Each row of a before or after table is a point. One or more steps were done to the points. Then noise was added and the rows were shuffled. The steps act on columns, c1 being the first. Write out the steps. A step turns or swaps two columns, mirrors them in a line or flattens them onto one, adds a multiple of one to another, or multiplies or shifts one. Angles are multiples of 10 degrees, from the lower column toward the higher: turns from -170 to 170, lines from 10 to 170 but not 90. Use the fewest steps. Two steps may share a column if one is a turn and the other turns, adds or multiplies; they go together, in the order done. Otherwise the lowest column goes first.
(in the rows, 128 means zero)

Before (11 x 3)
[[193 178 133]
 [153 110 142]
 [128  43  77]
 [148 158 116]
 [ 97 122 134]
 [122  86 124]
 [ 82  78 112]
 [158  60 151]
 [ 63  85  77]
 [ 72 126 105]
 [ 96 112 128]]
After (11 x 3)
[[176  78 176]
 [106 132 112]
 [105 144 106]
 [140 145 151]
 [159 212  90]
 [102 178  90]
 [149 100 133]
 [124 171 121]
 [133 193 166]
 [110 172  50]
 [101 132  76]]
Steps: turn c1 and c3 by 40 degrees; multiply c2 by -1

Before (8 x 8)
[[ 68  68 139 103 120 108 215 186]
 [168 113 154 108  55 172 163 153]
 [ 86 120 121  82 114 184 129 117]
 [ 75 119 128 170 177 100 147 127]
 [143 155 112 142  97 132 157 154]
 [141  78  88 150 154 135 127 225]
 [139 140 106 134 182 190 144 132]
 [141 112 126  84 179 194 113 215]]
After (8 x 8)
[[166 111  92 198 160 169 163 117]
 [144 155 112 144 160 131 158 155]
 [ 86 120 142 168 104 186 129 125]
 [142 110  54 118  60 194 111 175]
 [ 67  66  72 150 114 109 215 147]
 [ 76 118 130  67 128 100 147 127]
 [142  79  64  92 131 136 130 213]
 [139 139 136  80  99 190 145 148]]
Steps: mirror c3 and c8 in the line at 120 degrees; turn c4 and c5 by 130 degrees

Before (14 x 12)
[[117  86 109  87  60 133 106 127  61  52  94 111]
 [ 98  99 166 147  71 188 176 157 151 105 123 175]
 [101  65 146 112  76 179  80 135 144  52 107 122]
 [ 69 165 182 163  60 184  87 152 135 127 195 127]
 [131 166 184 171  75 177 128  74 124 121 164 127]
 [105 122 122 157 164 196 160 126 117  63 130 154]
 [116 149 133 159 145 124 126  95 134 134 161 141]
 [ 39 143 185 135 169 147  97 133 105 162 179  89]
 [139 128 134 101 119 191 132 144 119 136 154 191]
 [145 157 112 124 130 175 166  62 122 136 172  87]
 [ 82 171 161  80  61 207  78 134 154 114  78 123]
 [ 60 153 178 102 154 166 138  80 141  66 176 115]
 [ 39 114  82  86 132 146 140  80 105  83 145 103]
 [ 99  61 110  89  88 185  95  65  59 159 120 188]]
After (14 x 12)
[[ 71 165  87 165  61 186  51 190 133 128 164 139]
 [129 128 113 102 119 190 107 185 118 138 120 126]
 [102  65 148 111  75 180 124 176 144  52 178 132]
 [ 90  61 163  90  90 185 119 105  59 160 142 135]
 [100 121 115 155 163 198 143 165 118  64 102 132]
 [ 90  99  73 147  72 188 157 196 153 104 123 136]
 [131 168  73 172  75 177  95 115 124 120 149 128]
 [ 48 143  86 135 170 148  69 174 104 162 167 143]
 [ 65 152  69 100 153 165  92 122 141  67 137 140]
 [ 44 113 151  85 131 146 119 121 105  82  84 142]
 [ 85 172 145  82  60 206 144 175 153 114 203 137]
 [120  86 164  87  63 134 147 166  62  53 143 131]
 [113 150 115 158 146 125  99 135 132 133 120 129]
 [151 156 107 124 129 174 110 102 123 138  76 124]]
Steps: flatten c1 and c12 onto the line at 170 degrees; turn c7 and c11 by 60 degrees; turn c3 and c11 by 140 degrees; shift c8 by 40

Before (9 x 20)
[[131 133 151 140 128 111 138 139 136 146 120 122 146 141 142 174 156 166
  120 150]
 [134 111 126 136 128 101 124 148 137 111 145 139 144 143 145 176 156 110
  128 129]
 [142  99 120 102 132 149 123 145 123 119 113 145 141 149  92 152 154 102
  110 151]
 [121 140 112 140 161 141 134 150 123 128 115 153 157 109 100 167 143 107
  123 128]
 [135 133 122 140 141 131 137  83 134 132 121 128   7 147 135 179 139 114
  111 139]
 [139 132 119 125 158 108 138 134 121 114 119 143 142 126 144 138 145 113
  119 214]
 [130 138 112 127 162 142 132 116 129 132 136 156 158 136 137 160 114 155
  124 128]
 [128 141 181 136 123 150 114 130 142 107 117 142 138 124 135  57 156 130
  131 133]
 [136 121 113 127 122  81 113 134 114 108 112 104 133 120 129 177 151 118
  165 130]]
After (9 x 20)
[[122 160 112 107 104 145 143 147 122 133 116 147 103 110 124 104 141 107
  122 129]
 [140 161 120 149 114 152 140 143 122 132 115 140 120 149 126 144 154 102
  111 151]
 [130 170 149 119 132 110 131 141 136 141 119 125 106 143 122 106 155 164
  120 149]
 [130 156 114 119  95 146 142 117 131 127 135 155 102 136 127 108 115 155
  126 129]
 [135 176 113 130 134  78 144 133 115 109 112 112 134 118 135 116 153 121
  167 128]
 [128  57 180 123 135 150 144 130 140 106 117 137 129 123 139 140 156 131
  130 135]
 [139 136 119 121  97 109 128 134 122 110 119 147 111 128 134 119 143 112
  118 215]
 [136 174 123 113 121 132  44  81 138 129 121 126 216 147 128 108 139 113
  112 141]
 [135 180 125 119 133 105 142 147 139 105 146 142 117 144 135 129 155 110
  128 127]]
Steps: turn c2 and c16 by -110 degrees; turn c4 and c5 by 160 degrees; turn c6 and c12 by -10 degrees; turn c7 and c13 by -140 degrees; flatten c10 and c15 onto the line at 160 degrees

Before (13 x 48)
[[119 145  67 162  97  66 108 166  81  63 135 162 180 129  67 167 125  99
  163 114 166  64 154 169  56 101 158 153 154 172 109 189 117  88 116 190
  105 127 121 122 195 134 109 156 180  61 129 122]
 [172 107 134 181 139  79 141 154 118 120  89 164 158 117 106 158  64 128
  176 121 126  86 133 154 110 112 140 147 126 168 159 200  82  92 151 142
   45 161 163 106 129  98  92 187 154  76 113 138]
 [157  80 140 141 196 153 103  99 140 152  97 102 110  90 161 136 166 148
  175  76 151 145  79  93 173 162 139 103 122 134  29 152 134 118 161 116
  199  75 150 141 109 219 167 135 107 150 155 125]
 [153  98 124 214  77  79 132 141  77  70 120 153 189 110 102 100 125 163
  164 107 153  94 129 150 100  82 122 130 143 171 182 219  97  84 130 157
  112 153  95 166 196 134  82 198 148  97 145 148]
 [125  60 155 119 179 137 134 114 113 101  48 105  98 129 118 136 178 146
  136 117 117 144  83  89 169 164 164 100  79  80 116 117 147 192 170  83
  170  65 176  71 122 197 173 148  68 180 177 165]
 [157 103  70 191 103  84 157 139  98  99 159 124 160 119  83  92  99  97
  168 162 141  99 102 144 108  74 142 153 105 108 172 138  95  91 139  96
  127 174 166 123 114 111 122 180 192  92 118 156]
 [144  61 153 132 168  88 123 117 102 106  83 107 133  95 141  70 113 178
   89 125  90 133  99 188 130  55 174 150  72  80 127 135  86 103 125  75
  141 144 164  42 127 136 216 157 153 159 122 116]
 [144  73 104 188  63  80 177 137  97 118 125 128 174 134 114 152  65 144
  136 133 138 112 132 165  99  92 142  80 121 136 145 163  51  97  90 131
  110  88 154  97 146 134 150 189 192 100 131 143]
 [144 142  78 190 128  45 162 200  70 109 150 152 188 120  65 212 147 174
  192  81 199 122  80 127  64 104 140 166 169 169 104 218 120  79 120 112
   89 130  98 119 164 177 128 180 170 106 200 147]
 [133  51 154 102 211 111  92  88 127 111  61 121  93 104 198 111 124 123
   93 168 140 200  93  95 143 141 103 128 104  79 116 123 122 148 161  69
  187  79 167  82 122 158 189 210 131 173 178  95]
 [135  29 179 113 189  79 141 122 158 123  74  79  98 130 109 110 209 148
  141 146 165 146 112  90 153 155 129  73 100  69  63 155 115 135 176 129
  160 109 134  93  88 175 168 139 132 188 176  88]
 [105 102 155  63 156  91  99 114 161 162 117 136  98 145 146 148 160 197
  167  82 190 132  24  56 131 196 155 100 125  91  84 194 165 149 167 150
  197  83 119 111 112 249 103 106 101 135 203 107]
 [160  79 115 199  89  90 112 111  65 105  78 130 140 117 130 154  74 127
  127 145 124 100 134 132 121  98 101 147 113  98 172 143 112  60 139 101
  126 141 139  79 122 113 143 159 138 192  54 101]]
After (13 x 48)
[[142 143  79 190 128  44 161 200  71 108 150 152 190 119  65 210 148 175
  193  82 198 134 108 125  56 103 140 163 169  87 103 218 119  80 120 112
  100 130  98 118 164 177 128  58 168 108 202 149]
 [126  60 154 121 179 136 135 113 116  99  48 103  96 131 118 138 179 148
  137 117 118 145 132  90 176 165 165  99  79 175 117 119 146 192 169  84
  162  67 177  73 123 198 173  78  65 181 177 163]
 [134  53 153 101 211 111  93  89 140 109  61 121  96 105 197 110 125 122
   95 168 142 200  75  93 156 138 104 129 102 176 115 124 124 148 162  68
  184  82 168  82 123 159 190  58 131 174 179  96]
 [106 103 154  61 156  92  98 113 161 161 117 136  99 146 149 149 161 196
  165  83 191 127 199  57 142 198 156 100 125 166  85 198 166 149 166 151
  196  82 119 112 113 249 103  47 101 133 203 108]
 [157 103  70 193 101  85 156 138  91 100 159 125 159 120  83  92 101  98
  167 162 140 104  96 142 106  74 142 155 106 149 173 136  94  91 138  95
  130 172 165 123 115 112 121  80 191  91 118 157]
 [153  99 124 214  75  78 132 141  68  69 121 152 190 112 102  99 124 165
  163 109 154 104  66 150  95  81 123 130 143  86 183 218  98  83 130 155
  119 153  96 166 197 137  83  92 149  97 147 149]
 [142  60 154 133 171  89 123 117 103 105  84 105 135  97 140  70 113 178
   89 125  91 139 116 187 131  54 172 149  72 176 126 136  85 103 125  76
  142 146 167  38 128 136 216  88 155 159 123 115]
 [119 148  68 163  97  68 108 166  70  63 134 164 182 130  64 169 124  99
  164 113 165  74  89 168  52  99 158 153 152  83 109 189 118  88 116 190
  117 127 121 119 196 134 110 137 179  62 131 123]
 [160  80 113 201  91  91 112 113  60 105  76 131 140 118 129 152  76 126
  127 143 126 111  97 134 121  99 101 148 115 156 173 141 111  60 137 100
  128 141 140  76 123 113 141 117 138 193  55 101]
 [136  28 181 114 189  78 141 122 161 122  74  79  98 129 110 112 207 149
  142 147 165 142 124  90 159 155 128  72  97 187  62 157 115 134 176 129
  155 110 133  93  87 174 168 109 132 190 176  88]
 [171 109 135 184 137  79 144 154 109 121  90 164 156 115 105 158  63 129
  175 121 127  88  73 152  97 112 139 148 127  88 159 202  81  91 149 143
   51 163 163 108 130  97  90 104 155  78 115 138]
 [145  73 104 188  65  79 179 138  95 117 125 128 174 136 113 153  66 146
  135 131 138 118  75 164  97  89 144  80 121 121 145 163  54  96  90 132
  117  89 155  97 146 135 150 101 192 100 130 143]
 [159  80 141 142 194 154 102  97 143 150  99 101 109  88 161 137 166 149
  176  75 151 142 146  95 184 162 140 103 121 123  29 152 133 117 159 116
  188  75 150 139 110 219 166  82 108 150 157 127]]
Steps: turn c9 and c22 by -10 degrees; turn c23 and c44 by 120 degrees; turn c25 and c37 by -10 degrees; multiply c30 by -1

Before (12 x 64)
[[ 60  99 157 134 121  80 144 124  81 113 161 139 162 130 159 153 134 205
  184 172 158 104  99 162 167 158 141  85 121 106 108 140 131 130 141  71
  156 154 110 112 161  97 113 166 130 115 133 102 148 114 135 111  55  89
  145  92 146 104  98 106 115 164 139 126]
 [127  92 125 159 118  90 125 137  88 158  99 101 129 170 169 167 193 199
   91 120 162 128 106 142 131 152 133 108 161 137 155 123 130 167 177 152
  155 120  98 153 140  73 150 124 186 134 110 129 160 165 126 107  92 136
   81 163 116 196 138 167 162 105 150 101]
 [ 83 124 157 157 134 111 144 162 100 149 128 113 123 142 160 176 169 167
   93 215 145 145  92 113 169 139 146  82 139 113 134  96 170 158 145  73
  138 124 140 146 144 113 113 166 123 114  90 106 172 139 127 161 102  72
  129 127 125 147 169 177 134 127 135 123]
 [159  51 180  54 113 175 106  99 171 132 154  64 131 109  91  89 134  92
   86 115  67  70 131 225  85 207  52 204  88 138  45 167  89 160 106 167
  156 198 122 120  89 169 114  80 132  53 114 176  58 126 109  49 169 144
  126 152 177  89  77 133  88 170 140 173]
 [143  56 159 119 132 127 122  93 141 110 154 106 155 115 100 108 140  89
  116 127  98  94 180 243 104 160  79 162 101 207  81 141  90 143  37 133
  127 181 155  95 100 171 120  75  95 128 129 162 120 143  97  68 174 116
  111 140 150 101 110 143  91 162 163 161]
 [ 89 107 181 185  77 123 174 111 101 120 130 137 107 123 171 169 123 189
  129 194 133 136 120 111 155 203 101  79  71 150 158 117 177 114 141  84
  162 151 157 120 137  89 102 171 146 153 121 116 180 135 135 117 118  91
   96 106  80 132 112 147 106 125 180  99]
 [103 133 207 177 121 110 143 128  91 133 119 142 140 145 170 126 100 164
  145 176 134 115  80 140 152 150 147 137 153 125 113 120 136 125 134  65
  147 113 134  98 151 135 146 164 139  96 147 106 148 165 157 153  89 124
   91 133 106 138  95 146 127 139 153 115]
 [ 70 149 123 140  79 115 157 161  76 136 127  96 121 156 196 167 162 166
  117 146 150 125  82 121 179 127 131 118 139 122 147 132 151 115 166 107
  135 105 156 113 109 108 124 132 143 151 106 100 171 128 157  87 111 119
   78 137 110 101 144 150 150 138 184 118]
 [127  81 118 136  93  79  89 108 138 119 100  84 105 170 149 143 202 145
   63 113 133 138 148 140 100 133 160 122 165 112  99  91 109 171 177 137
  152  88 124 124 168 136 114 106 144 125  80 151 126  94 111  74 182 106
   79 193  44 145  94 164 168 107 104  77]
 [103 100 244 115 149 141 173 106  97  50 185 198 159 156 137 186 132 138
  162 153  91 100 145 164 120 194 119 120  83 125  95 142 120 127 127 134
  128 156 146 103 120 168 112 166  79 102 128 134 162 158 117 140 128 136
  162  96 129  71 122 112 105 163 161 153]
 [192   7 135 111 175 157 118 124 133 127 170 110 149  98 114  90 105 111
   82 116  57  99 163 156  92 147  65 182  66 159  53 184  75 144  67 184
  138 153 138 110  68 159  92  97  74  88 136 161  80 106 126  90 182 136
  110 158 183 102  70 122  53 185 169 136]
 [154  25 133  84 106  98 104 114 175  70 118 112  86 181 112 128 147  78
  100  78 138 167 155 189  92 118 166 208 145 124  86  77  82 203 140 148
  172 119  81 201 156 158 156  84 127  95  69 144 115  60 175  92 163 151
  130 115  95 162 109 163 176  91 142  97]]
After (12 x 64)
[[ 94 104 182 186  78 135 174 110  97 122 140 138 105 124 168 170 122 181
  131 191 128 134 112 109 161 195  99  80  67 150 108 120 175 113 135  84
  160 156 156 125 138  84 103 173 145 138 108 116 190 137 137 118 116  94
   93 109  84 128 113 117 106 126 184 101]
 [104 129 207 180 123 124 146 133  92 136 149 145 137 147 172 127  97 159
  143 172 133 112  81 138 158 151 152 137 152 125 126 120 134 129 135  59
  146 109 134  96 150 147 145 164 136 104 153 104 147 162 157 153  90 125
   92 132 105 129  95 130 128 139 155 111]
 [155  30 132  85 106 146 106 121 175  97 160 112  91 182 114 128 148  81
  103  76 142 165 159 189  99 121 165 212 144 124 201  82  82 200 143 145
  174 115  78 204 156 164 153  86 128 106 114 146 114  63 176  93 158 148
  129 114  95 124 108 121 176  91 142  98]
 [129  91 120 160 116 106 127 147  89 169 186 100 129 170 170 163 192 196
   94 121 164 128 106 140 135 153 139 110 157 132 114 121 127 167 176 151
  154 125  96 154 145  73 148 122 181 117  93 132 160 162 128 111  92 138
   76 162 115 132 138 149 158 111 152  98]
 [101  98 245 111 149 166 174 100  98  66  69 196 158 154 134 184 130 138
  165 149  87 101 144 169 117 190 121 118  88 126 151 140 121 125 127 133
  124 159 144 108 120 174 111 167  82 119 150 129 162 161 115 145 123 134
  162  96 131 124 126  56 108 162 160 153]
 [189   7 133 115 172 140 110 123 130 113  91 110 150  97 115  92 107 112
   81 114  59  96 163 156  89 144  64 183  68 158 180 184  79 136  68 186
  140 155 138 114  64 172  94 100  74 103 180 159  79 106 125  95 185 137
  111 155 180 125  75  72  55 180 171 136]
 [141  57 159 113 128 136 124  95 140 119 117 108 156 120  95 107 141  88
  113 127  97  98 183 244 101 157  80 164 105 206 166 145  89 141  37 137
  126 181 154  91  99 172 121  72  95 139 161 158 118 141  91  70 173 120
  108 139 152 126 112  86  91 165 164 162]
 [163  49 178  54 113 141 105  90 170 111 114  69 127 109  90  91 132  90
   79 115  69  72 129 227  86 207  56 203  88 138 201 172  96 158 103 170
  163 196 123 120  89 193 114  81 132  70 171 172  53 131 112  46 171 143
  129 151 178 127  78  88  86 168 143 171]
 [ 71 147 126 144  80 123 155 152  76 138 147  98 117 161 195 165 167 164
  113 145 151 125  82 122 177 126 130 112 145 123 127 135 152 116 165 105
  135 105 157 113 112 104 122 129 142 141 102 100 168 129 163  85 112 120
   76 140 112 137 143 118 147 139 183 122]
 [ 81 122 157 158 128 116 146 163  99 153 171 117 120 139 156 179 163 168
   90 213 142 142  96 114 165 133 147  84 137 113 149  98 173 158 145  72
  135 126 138 147 149 121 111 167 122 109  96 106 169 139 126 158 100  70
  131 130 127 133 173 102 136 127 132 123]
 [ 59  97 160 141 116 124 147 122  84 140  86 135 160 129 161 155 135 203
  184 168 159 109 101 158 172 160 141  81 121 112 140 138 129 131 142  69
  158 150 104 113 160 100 114 165 132 102 143 102 150 112 137 109  54  88
  143  91 149 131  97  94 113 166 139 132]
 [129  84 116 135  90 119  92 114 137 142 181  83 103 172 151 147 201 143
   64 110 132 136 150 139  99 133 159 124 167 112 186  89 105 171 180 138
  150  87 126 129 171 137 112 104 142 130 107 151 123  92 109  75 186 112
   79 192  45 127  97 150 163 102 105  81]]
Steps: flatten c6 and c10 onto the line at 120 degrees; flatten c8 and c58 onto the line at 10 degrees; multiply c11 by 1.6; turn c11 and c60 by -120 degrees; mirror c31 and c47 in the line at 110 degrees; turn c42 and c46 by 20 degrees
